Every row gives one point. A path goes straight from each point to the next, and from the last back to the first. The post is the endless flat space through its rows: a point in 2 columns, a line in 3, a plane in 4, and so on, so that a path can go around it. How many times does the path go around the post? Going back the other way cancels.

Post, 2 rows:
-8	-23	-31
30	-3	36
Path, 28 rows:
30	24	20
62	-5	42
12	-38	-26
-2	-38	48
-21	13	54
2	13	13
23	26	84
-12	-36	1
36	-76	17
14	-9	63
5	11	35
4	47	21
29	-9	-13
69	-59	-10
-8	-52	-31
12	-2	48
-13	31	29
1	24	-4
-2	45	-5
0	14	29
-29	-34	-8
32	-62	15
61	-64	-13
32	-9	-46
-52	12	-81
7	32	75
-40	2	31
2	10	23
Times around: 1

Post, 3 rows:
-54	-11	-30	59
28	18	-5	-9
-13	16	11	-6
Path:
-61	21	-11	9
35	44	12	-3
51	-5	8	39
-14	-47	-9	50
29	4	-19	-46
-23	36	-29	-4
-96	-1	-34	29
22	-29	-23	2
-8	-32	-20	62
37	-5	-39	71
87	45	-18	-38
-48	-4	-31	15
-53	-34	6	7
34	10	17	-8
1	44	15	9
-30	18	-9	8
-87	22	-38	11
-38	41	-45	42
-37	6	20	29
-32	-43	-18	78
-7	-1	-33	-10
Times around: 0

Post:
6	-16	21	6	-32	-7	-64	27
46	-35	2	29	-37	33	-27	66
51	-22	-33	-6	63	-52	8	10
9	-5	15	-2	41	-6	38	6
-31	38	-6	-2	-20	22	-6	-41
-50	53	-13	-47	21	4	-21	-29
0	-29	-18	-25	34	-32	35	13
Path (24 x 8):
-4	26	-17	14	-12	53	-88	-35
5	-26	11	8	-36	37	31	-15
20	-56	30	-7	48	-49	-11	-61
18	-35	-17	29	42	1	54	55
27	-15	2	46	-10	35	58	36
-29	-10	7	-15	30	47	-41	46
-13	10	-66	-60	11	22	-14	-36
8	7	16	-37	9	15	-30	39
-21	7	-22	6	19	-86	35	-14
-8	-11	-39	33	2	-34	44	-33
45	48	-37	-1	48	-9	45	19
20	-37	57	67	-12	-15	18	79
-3	18	-1	-30	-11	-49	23	-19
16	-8	0	-53	19	-47	3	-6
13	39	-51	19	38	-27	68	10
-15	17	-9	24	16	-4	-40	23
48	-82	25	43	-25	34	-22	73
24	-55	-11	-27	-35	6	28	16
8	29	13	-10	-3	13	-26	36
24	20	-47	-50	82	-82	-14	-17
4	14	-44	-21	38	-46	-36	22
-20	26	0	36	25	17	28	51
37	11	-39	7	10	31	38	98
53	-19	-83	52	-30	29	-9	39
Times around: 2

Post (10 x 11):
21	20	-23	31	-7	-19	21	-29	-45	-8	11
33	7	-24	-65	-17	13	-20	22	-16	37	7
24	9	-16	1	27	27	-40	-28	35	-12	-9
12	28	-27	-59	40	-9	-15	36	18	17	-26
-1	36	-1	72	-10	-3	27	-53	28	-9	-31
-29	-49	62	-6	-8	-30	74	17	-45	-17	-13
-32	-18	22	18	-10	37	-10	-3	-50	25	-12
-26	30	57	17	-5	12	-47	42	14	-6	14
-42	28	-28	0	-13	-8	40	8	-25	-2	38
20	0	24	6	36	-3	68	-34	3	-13	-13
Path, 30 rows:
-65	7	-31	-33	3	27	-19	18	0	29	1
7	23	-73	-10	22	-24	22	-26	23	19	-39
-45	18	31	96	-32	21	6	8	-13	16	22
7	-36	-18	-54	11	3	24	44	2	-29	32
42	21	-2	20	23	-23	34	-17	-33	2	9
-20	5	15	-35	-27	62	3	-28	46	96	-4
45	5	22	23	-55	-15	-13	-78	49	-21	-25
16	24	24	-3	-7	-23	28	2	-32	-27	-11
33	-8	46	9	-59	-12	5	4	44	-19	-52
86	2	8	-5	39	-59	42	7	6	-32	-29
7	-39	37	-17	52	-2	30	5	8	-14	42
-6	-35	-90	-8	21	-18	39	-57	-62	21	11
-9	40	-10	51	39	-12	8	5	56	-1	-3
-41	29	-9	-10	11	-44	60	51	13	-24	-11
45	30	45	-63	-58	-37	32	50	-14	11	-8
42	32	50	-49	-17	34	-34	-21	59	29	-11
12	6	-21	33	-55	-79	26	-28	35	9	-114
85	-18	-12	-1	-5	-39	21	-42	-42	1	-12
-28	9	-25	-20	-41	22	19	-57	1	17	15
59	-42	61	71	-66	15	-20	-115	5	-29	-16
-24	-30	-14	61	-35	0	-63	-47	24	0	-58
39	12	84	-22	53	-31	-45	20	-12	-5	11
21	-8	26	-13	-30	-12	-29	-23	-27	-8	-27
-23	-34	80	-32	-50	-3	21	49	-55	0	-19
-62	28	-69	93	-17	12	62	-48	-12	-33	22
9	24	-25	28	33	-26	7	17	15	25	-38
-55	26	-42	53	0	-25	10	-30	-9	28	-15
52	-67	40	-45	25	-38	7	-34	-19	-58	11
-11	-9	6	55	5	-4	26	-54	-86	-21	-36
-13	38	-12	4	4	21	57	-50	27	12	-8
Times around: 1

Post:
-53	42	-29	1	-9	24	4	-20	47	-28	-17	-22
24	-44	-43	-33	-24	9	30	14	-27	-34	19	3
2	4	-48	20	-25	-9	14	-12	26	-28	31	-18
31	-30	5	-39	-10	-10	43	42	-19	-15	-38	27
33	71	0	-4	-25	18	-32	33	-22	-10	8	-6
-43	6	71	-10	-18	43	-7	19	14	11	-18	-29
-62	-76	-3	6	14	-13	-34	-28	-17	43	9	-6
11	-1	-20	33	13	29	-50	0	49	-26	9	12
6	10	2	31	55	-17	-18	-4	-53	-2	-28	6
-60	-43	60	-2	-17	-2	29	-1	17	6	70	23
-21	4	4	11	-67	44	-34	7	9	0	20	0
Path, 23 rows:
12	-72	-15	-57	26	-5	38	-16	3	-34	-44	5
-32	73	104	48	31	40	-5	-11	28	-9	46	-1
-62	44	75	-18	-6	105	-45	0	-44	36	82	16
0	2	35	-31	-19	50	4	-2	-30	-14	17	-5
-21	-22	35	88	-62	0	12	-30	48	21	27	-23
32	45	-6	-25	23	-6	63	61	11	-7	-5	-64
-12	8	-18	-10	-37	-9	53	31	12	-40	-32	-14
2	-37	12	-66	-49	-17	19	19	-9	-14	49	-48
14	-12	3	-53	-19	-28	94	9	-37	-28	-12	35
58	-46	1	1	22	7	-11	-8	-47	32	65	-41
-37	-36	-40	-45	-15	-4	0	5	-77	31	-24	8
-70	41	32	29	-42	47	22	-4	-8	-32	44	-89
-21	-105	-2	-12	-35	-11	41	-10	-11	-57	-1	22
115	11	-68	-12	36	-26	-13	15	-33	-24	-44	-32
-50	-39	-21	-7	-27	28	9	-19	18	8	-11	-1
11	20	-23	49	16	-17	-21	14	-42	31	1	0
-4	26	-21	50	-19	39	-58	5	33	-36	-17	-6
-32	-19	21	15	-96	-30	-30	-6	31	9	44	50
-26	-31	23	-6	36	14	21	-10	-22	-24	-44	-15
24	-51	-13	18	26	3	-38	-18	-9	21	58	-1
-9	51	-64	-33	16	7	-16	9	35	20	-11	-42
19	60	-58	-36	9	24	-5	56	-10	-29	-32	-11
-44	-8	78	-60	-32	10	13	38	26	-29	70	-37
Times around: 4

Post, 17 rows:
24	58	-1	11	12	6	-69	15	42	39	-35	-26	-23	-35	-36	11	-47	52
6	26	-30	12	-7	-11	10	-26	39	2	-20	-15	12	50	37	15	20	37
12	6	-24	-22	-20	-46	-58	-48	-7	38	-35	11	21	55	4	47	29	-27
-20	-30	36	-23	29	-11	1	27	13	-26	0	27	46	32	27	26	7	-17
14	-20	3	3	10	-10	-47	34	3	-30	1	-13	53	4	30	2	24	-23
-16	-45	8	-12	-4	39	-5	39	22	-40	17	51	43	-87	-5	4	23	-31
-30	0	58	27	-8	10	-25	-24	24	36	17	0	52	-32	25	-16	16	-29
-59	14	-34	2	-30	12	-40	5	-9	-49	25	-36	1	-16	-17	-23	34	2
-14	63	3	6	66	68	-14	84	34	-40	0	14	5	58	8	28	51	7
-27	-2	-69	-22	12	37	28	27	52	-29	-15	-19	-5	-44	-7	10	-4	-25
10	51	20	-42	24	25	-43	-6	-53	-14	-41	-21	49	-69	-52	-24	4	-10
33	-2	-56	-6	-28	41	-26	7	-25	47	-37	-56	7	-3	48	40	6	34
19	64	-3	-19	3	46	-48	38	-36	-15	18	24	-6	4	-22	-44	0	-12
-43	5	-24	-22	-27	-25	40	21	78	50	-45	-30	45	1	0	-1	-3	9
5	8	-19	30	-11	-37	60	-23	17	49	-14	-8	-39	40	66	42	49	12
17	-18	-47	-8	-13	-26	62	-27	19	-39	19	-60	-14	41	-3	20	46	9
28	-47	-26	-4	-11	9	-40	-15	-34	10	-1	22	-19	12	-5	-41	25	6
Path, 26 rows:
30	-86	-25	-55	-22	-21	29	30	13	-58	57	48	-22	0	2	-2	-9	-39
-37	27	-48	-54	-22	-32	15	-5	9	-23	-13	-10	-46	-32	-64	-53	-31	-37
16	6	-75	-2	-17	47	21	-14	14	55	-63	-55	39	-16	17	54	17	-46
0	43	7	-4	68	-31	22	-7	4	-12	8	-27	-9	-44	-31	19	-38	-35
-2	26	-21	-18	24	-29	20	34	69	-9	25	-26	31	-2	-6	-26	21	-8
28	79	52	26	39	-49	-70	-38	-2	-21	-35	-9	-4	-3	17	17	8	47
46	23	7	21	-33	-6	13	-48	60	9	-13	-48	-24	-34	-8	-9	2	18
33	-40	-10	-37	-31	18	-57	50	-16	41	15	-66	-5	-22	6	10	-17	39
10	20	17	-42	28	35	12	55	-25	3	-25	-25	95	13	40	21	62	-15
30	-52	-56	26	22	109	5	-15	65	-14	4	-12	-39	18	56	26	90	21
5	91	26	4	6	127	8	-10	-18	66	-57	-35	35	3	1	-11	30	72
23	-76	-39	-1	-4	-57	-2	29	-27	17	-51	-7	17	-21	42	31	36	-36
-23	73	-14	-37	-37	48	-28	-1	-62	26	13	-10	85	-23	3	-53	-3	-10
6	-62	-48	-41	28	-59	-28	-7	19	-62	-44	14	-7	-23	0	44	4	22
-12	3	-56	-13	-2	11	-45	-4	27	-66	-8	20	9	23	40	-41	0	-4
81	19	-2	-20	-28	-19	-51	79	-17	-10	-9	6	6	-26	32	115	-29	-25
30	-23	17	23	15	-27	-59	18	65	-5	0	34	40	-20	-28	25	-39	-28
-45	58	-29	3	51	-30	-41	23	24	-12	-12	7	8	40	24	-38	-18	21
61	20	43	-12	55	-1	-8	13	48	-32	2	1	53	-21	23	28	42	5
26	-5	5	-59	-15	87	26	28	-29	42	-47	-27	38	-39	-9	43	53	-4
38	-38	-62	-22	-56	22	-14	0	-38	-60	2	-4	61	-7	36	-6	47	-22
28	30	12	32	48	33	-99	45	14	-23	-27	-32	52	36	14	9	-16	19
-24	-11	-45	-19	-17	-13	81	-13	45	-32	-41	-5	3	21	48	15	-6	-7
31	23	22	6	-17	-10	30	26	31	-26	18	13	35	23	-4	-34	-33	3
-27	84	-26	47	30	7	17	-22	17	-11	25	10	-86	23	21	57	29	-6
16	35	3	3	-28	24	-36	-45	24	-9	67	-27	64	-90	-7	-78	-9	-3
Times around: 4

Post:
-12	8	-10	33	-52	-30	-24	17	-3	-30	-4	3	11	38	29	-13	-13	-28
7	36	15	27	14	-4	39	-33	-42	-26	28	11	-25	-40	3	18	-15	-8
49	-21	12	34	8	0	-17	4	-26	-14	-27	13	-1	7	-25	-25	-2	-40
4	51	47	47	38	8	-3	-13	-10	-24	46	7	-46	-20	-16	-3	43	-50
-6	-32	28	25	17	0	15	-10	-28	-40	47	-12	16	-33	11	-9	63	13
7	0	-43	-46	11	7	25	17	7	53	5	13	33	56	22	-5	14	-35
3	-2	30	36	54	10	-24	14	-30	-27	32	16	-45	-66	11	45	29	-17
22	17	17	80	7	8	-1	-11	-8	10	35	34	-31	-51	15	37	38	-29
12	3	-69	-35	-14	31	-44	8	21	-5	48	6	-8	81	4	-42	-21	-10
-13	-13	-58	-8	8	8	-16	4	41	-7	32	51	65	88	5	-46	-43	-54
7	-9	72	-14	-13	-1	-10	-57	-37	-27	0	9	10	6	27	31	36	79
15	-65	-24	-53	15	-10	18	-26	25	4	31	14	-25	29	-22	-11	3	-41
-13	50	-46	32	16	7	-20	18	10	-9	14	43	-17	-23	-34	18	15	-44
-10	26	8	33	9	-15	-42	-41	-50	3	60	-1	-12	-56	-18	36	24	-23
41	-15	34	-69	-25	-15	21	-14	19	-14	3	5	32	-17	48	2	26	11
-24	-20	-46	-7	-4	18	5	3	7	1	-19	19	42	32	52	-62	7	-73
2	19	-49	35	30	-6	-23	-10	32	-4	-4	-12	0	20	17	-9	-8	-31
Path (26 x 18):
18	-35	-5	-27	-19	-13	25	-18	46	-46	-19	-50	-33	54	8	-92	-14	-20
-34	31	-73	-1	28	-10	-5	-19	-36	-9	34	-29	-30	14	7	-27	26	-26
63	-10	62	-55	0	-9	18	-56	-69	16	8	49	54	25	-5	8	-16	-24
-61	-2	-51	53	28	17	-20	-28	51	-75	7	32	45	-22	-27	-22	24	-73
-28	10	25	56	17	37	-51	-34	3	-30	25	-11	17	-20	-5	-26	28	7
53	69	9	-32	-11	41	2	61	-1	64	-15	12	-16	12	22	14	30	22
68	-20	-40	-27	-44	-56	-41	-70	-12	53	11	-18	-41	40	7	15	-3	27
9	-49	44	-37	-8	-12	14	-25	-84	17	-45	33	17	13	-9	20	59	0
-27	-51	42	-7	51	19	-24	-11	10	-79	77	3	-29	59	-88	-33	10	-56
-36	-37	-48	-40	20	4	9	-12	29	-42	65	-1	-19	-23	-25	-35	10	-43
-55	41	19	33	32	-6	6	-33	-21	0	74	46	17	-35	73	42	-1	-11
-21	-57	-30	3	58	-28	-49	-103	-28	-28	57	3	-36	2	-22	27	24	1
-11	-60	-53	-26	-35	-34	-118	12	-1	-3	57	-15	34	35	-28	28	30	-53
-14	-67	-28	56	-21	30	-10	13	14	-21	-1	37	51	9	61	-33	6	-32
-16	96	-66	8	4	38	10	41	44	-7	-3	5	29	-66	43	-1	-45	-75
-5	52	-42	2	6	0	32	17	78	40	5	15	4	-39	14	13	-10	-93
8	31	-17	1	1	-44	-42	-1	78	22	7	54	-6	13	-23	-1	-2	-75
-14	-21	55	35	20	-1	15	-17	-62	-20	43	-1	8	25	123	-40	32	-46
-11	65	-25	23	1	18	29	-11	-18	-20	-25	15	31	2	85	18	2	-14
-18	-16	-47	-92	13	21	-78	13	17	-15	69	0	79	-52	40	-2	-3	-7
-19	-29	-5	22	3	-17	23	73	-4	-4	-87	44	-3	-25	24	21	8	-50
14	6	11	-50	14	-11	6	-25	25	-47	46	6	-66	-22	-33	5	44	14
35	29	39	67	-4	5	-42	-34	-45	-17	50	40	26	11	-23	48	37	54
61	1	22	-2	21	-26	-5	-67	15	-3	47	8	-2	-19	-2	-13	48	-42
8	22	-29	11	76	63	-35	17	5	-53	40	43	4	-17	-1	1	-16	-32
43	4	90	0	-45	7	52	5	32	-10	-15	31	-7	37	65	1	-12	-19
Times around: 5

Post, 17 rows:
21	-7	9	-17	6	-1	23	-83	-13	43	-28	5	25	-7	-5	-15	10	0
-13	24	-31	-46	-11	29	-69	-16	54	-7	-3	-15	20	-70	12	55	57	-8
11	-7	32	15	10	49	-35	33	12	-25	-1	-9	41	-27	17	-39	39	51
-7	30	-59	7	14	-21	-71	44	-28	26	21	58	19	46	-22	88	35	52
-76	1	-25	-85	53	-117	-33	-69	4	99	32	33	-44	-33	-5	-53	-16	-43
2	-12	8	24	31	0	40	8	19	-20	-25	30	-11	-35	5	5	27	15
30	17	21	-7	-28	43	9	59	18	-24	10	-13	-12	9	7	-23	42	47
10	-2	-28	-73	39	-19	-12	1	-35	3	41	32	-17	-21	4	-13	0	-5
24	31	3	-7	32	74	-18	9	16	-34	-1	17	-37	-26	-12	-42	39	9
-12	7	12	-28	40	30	37	-5	34	12	5	27	0	-14	12	44	-41	-30
-1	43	-12	-10	-2	0	-41	21	-11	-33	48	-18	11	-8	10	-48	-24	18
-7	32	-41	-3	14	-6	-30	4	-29	25	18	9	4	21	44	-15	-12	33
-31	-6	-36	13	50	23	-11	1	-10	7	7	-34	24	-6	-26	-39	8	-2
42	7	33	35	-17	73	7	-24	-33	47	49	22	-19	-6	7	-8	42	-13
9	49	27	4	27	13	-3	50	-24	13	-19	-3	-1	1	2	-20	26	9
30	9	1	-49	36	-48	-26	-39	-7	20	6	-4	-17	17	40	-43	-7	-19
-11	-3	21	-11	19	22	-11	25	-10	-48	-55	24	-32	23	3	33	-7	7
Path:
99	7	40	-22	1	-8	-9	29	-30	-15	2	2	61	16	49	-6	3	72
7	38	38	-79	-12	-9	-41	14	-25	48	81	5	-50	-7	38	-9	-16	3
8	30	10	-28	1	7	-49	27	20	-37	12	-33	-5	-11	23	-36	32	12
-46	57	-49	51	9	1	-56	0	21	-78	36	-50	37	-105	28	-65	8	-9
16	35	-34	-23	27	-45	36	39	-21	14	35	43	-15	29	-37	-45	-3	-5
-69	39	26	-47	-56	31	-57	50	-5	-1	15	-13	-13	-14	-12	16	14	-13
12	-11	-36	-35	60	-40	-8	-12	30	-36	-19	-5	32	-29	-9	41	35	-8
39	-13	48	10	17	25	-10	17	-2	6	64	-12	55	-25	-38	-18	62	70
-1	80	36	-15	35	39	30	33	26	-24	16	4	-34	-43	68	-9	-5	-10
-18	16	-28	-13	32	26	11	-50	4	-1	-8	-28	-4	17	-15	-43	31	7
49	28	99	4	0	96	36	15	48	7	58	53	-22	-76	20	-21	45	26
34	-28	41	2	-28	62	-42	32	-7	-30	-16	42	-8	28	-14	35	24	110
27	41	10	-21	28	22	-27	-1	-17	59	-8	1	-62	38	18	5	71	24
-22	41	25	-55	15	35	-11	-39	73	-4	40	-52	6	-55	24	-64	-8	-23
21	-20	34	51	-4	-5	-7	-25	25	-18	-32	3	9	9	49	20	44	-12
-12	-4	-85	-11	-4	-27	12	14	-21	-38	58	-13	-9	11	-29	-38	-27	-1
58	-12	-12	-3	13	-40	-28	-17	-42	74	47	-20	24	96	46	-16	15	-8
-15	3	-45	10	92	6	43	-27	5	12	-33	25	-2	36	32	-9	14	22
-30	62	56	-8	-12	15	-28	35	22	20	118	-29	-23	14	77	15	-81	-32
2	43	26	39	61	11	-17	2	-15	15	-29	-46	-21	-20	1	-74	47	14
-71	46	32	-22	-71	-23	-37	-39	29	58	-1	-11	-19	15	17	33	4	17
-79	-10	-45	-16	59	-81	-28	-32	-12	-8	-28	3	6	-26	-14	-4	-6	-21
-14	-16	62	-28	-27	22	24	45	-25	40	3	9	57	-1	14	28	38	7
-6	4	58	45	25	31	36	-12	-6	53	-56	24	-12	58	35	31	-1	22
-20	-39	50	-55	-3	89	12	-15	56	-34	-9	-3	-30	-67	63	13	-20	-8
-17	-44	35	52	5	28	66	-12	3	59	-10	28	-24	-73	-12	-70	53	37
19	-36	-64	-7	-16	41	-19	6	-10	-49	-1	6	62	-60	10	-14	8	37
-7	24	25	-27	45	-39	-25	10	-24	22	-32	66	-75	-21	31	19	64	-68
0	10	29	-7	64	22	-35	83	34	9	-2	19	21	0	11	-15	45	8
23	9	46	-43	12	-22	-66	6	-5	2	3	28	-18	-51	6	-89	27	-9
Times around: 0
